Rows are points. Each copy is the shape, with its points in the same order, turned, moved and blurred by noise. Say if it was mirrored as well.

Shape (5 x 2)
0:  0.32  0.21
1: -0.59  0.67
2:  0.32  0.05
3:  0.14 -0.65
4: -0.06  0.08
Copy 1 (5 x 2)
0:  0.35 -0.34
1:  0.60  0.67
2:  0.19 -0.28
3: -0.48 -0.32
4:  0.03  0.09
Copy 1 is: only turned
Copy 2 (5 x 2)
0:  0.11 -0.26
1: -0.74 -0.74
2:  0.14 -0.10
3: -0.10  0.61
4: -0.27 -0.13
Copy 2 is: mirrored
Copy 3 (5 x 2)
0:  0.50 -0.26
1:  0.02  0.55
2:  0.38 -0.40
3: -0.14 -0.88
4:  0.06 -0.21
Copy 3 is: only turned
Copy 4 (5 x 2)
0:  0.42 -0.20
1: -0.52 -0.36
2:  0.42  0.03
3:  0.38  0.69
4:  0.03  0.01
Copy 4 is: mirrored

Shape (6 x 3)
0: -0.07 -0.58  0.48
1:  0.56 -0.82 -0.17
2:  0.23  0.46 -0.13
3: -0.40  0.36  0.13
4: -0.03 -0.43 -0.21
5: -0.22 -0.37  0.04
Copy 1 (6 x 3)
0: -0.05 -0.34 -0.42
1:  0.17  0.53 -0.78
2:  0.12  0.30  0.50
3: -0.28 -0.21  0.52
4: -0.29  0.24 -0.32
5: -0.34 -0.04 -0.25
Copy 1 is: only turned
Copy 2 (6 x 3)
0: -0.29 -0.79 -0.09
1:  0.68 -0.93 -0.24
2:  0.37  0.23  0.38
3: -0.28  0.31  0.07
4:  0.29 -0.34 -0.32
5:  0.03 -0.34 -0.18
Copy 2 is: only turned
Copy 3 (6 x 3)
0:  0.46 -0.52 -0.48
1:  0.61 -0.40  0.41
2: -0.36  0.30 -0.08
3: -0.50 -0.14 -0.65
4:  0.04 -0.50  0.07
5:  0.01 -0.50 -0.16
Copy 3 is: mirrored
Copy 4 (6 x 3)
0:  0.44  0.10  0.78
1:  0.51 -0.80  0.66
2:  0.05 -0.01 -0.43
3: -0.21  0.42 -0.05
4: -0.01 -0.30  0.50
5: -0.01 -0.03  0.54
Copy 4 is: only turned

Shape (8 x 4)
0:  0.08  0.27  0.77  0.42
1: -0.50 -0.05  0.41  0.11
2: -0.38  0.31  0.09 -0.24
3: -0.12 -0.36 -0.38  0.02
4:  0.30  0.21 -0.18 -0.13
5: -0.89 -0.02 -0.10  0.79
6:  0.52 -0.30  0.10 -0.48
7:  0.14 -0.33  0.56 -0.47
Copy 1 (8 x 4)
0: -0.36 -0.68  0.35 -0.02
1: -0.48 -0.06 -0.16  0.08
2: -0.42  0.21  0.27 -0.34
3:  0.19  0.40 -0.06  0.21
4:  0.26  0.10  0.60 -0.24
5: -0.74  0.25  0.06  0.80
6:  0.59 -0.09 -0.02 -0.51
7:  0.13 -0.33 -0.27 -0.59
Copy 1 is: only turned
Copy 2 (8 x 4)
0:  0.27 -0.42  0.14  0.71
1:  0.19 -0.30  0.38 -0.04
2:  0.33 -0.27 -0.16 -0.28
3: -0.53  0.09 -0.10 -0.28
4: -0.04 -0.09 -0.57  0.10
5: -0.40 -0.96  0.55 -0.26
6: -0.06  0.64 -0.37  0.24
7:  0.25  0.58  0.11  0.25
Copy 2 is: mirrored
Copy 3 (8 x 4)
0:  0.64 -0.19  0.37  0.67
1: -0.21 -0.11  0.07  0.73
2: -0.26  0.11  0.28  0.14
3: -0.21 -0.12 -0.59  0.12
4:  0.25 -0.16 -0.08 -0.24
5: -0.17  0.61 -0.46  0.97
6:  0.15 -0.78 -0.12 -0.26
7: -0.06 -0.84  0.20  0.34
Copy 3 is: only turned
Copy 4 (8 x 4)
0:  0.01 -0.29  0.11  0.73
1: -0.37 -0.44 -0.31 -0.05
2: -0.52 -0.04  0.29 -0.28
3: -0.23  0.26 -0.59 -0.47
4: -0.17  0.56  0.07 -0.09
5: -1.10 -0.28 -0.85  0.27
6:  0.45  0.39  0.04 -0.39
7:  0.45 -0.25  0.08 -0.50
Copy 4 is: only turned
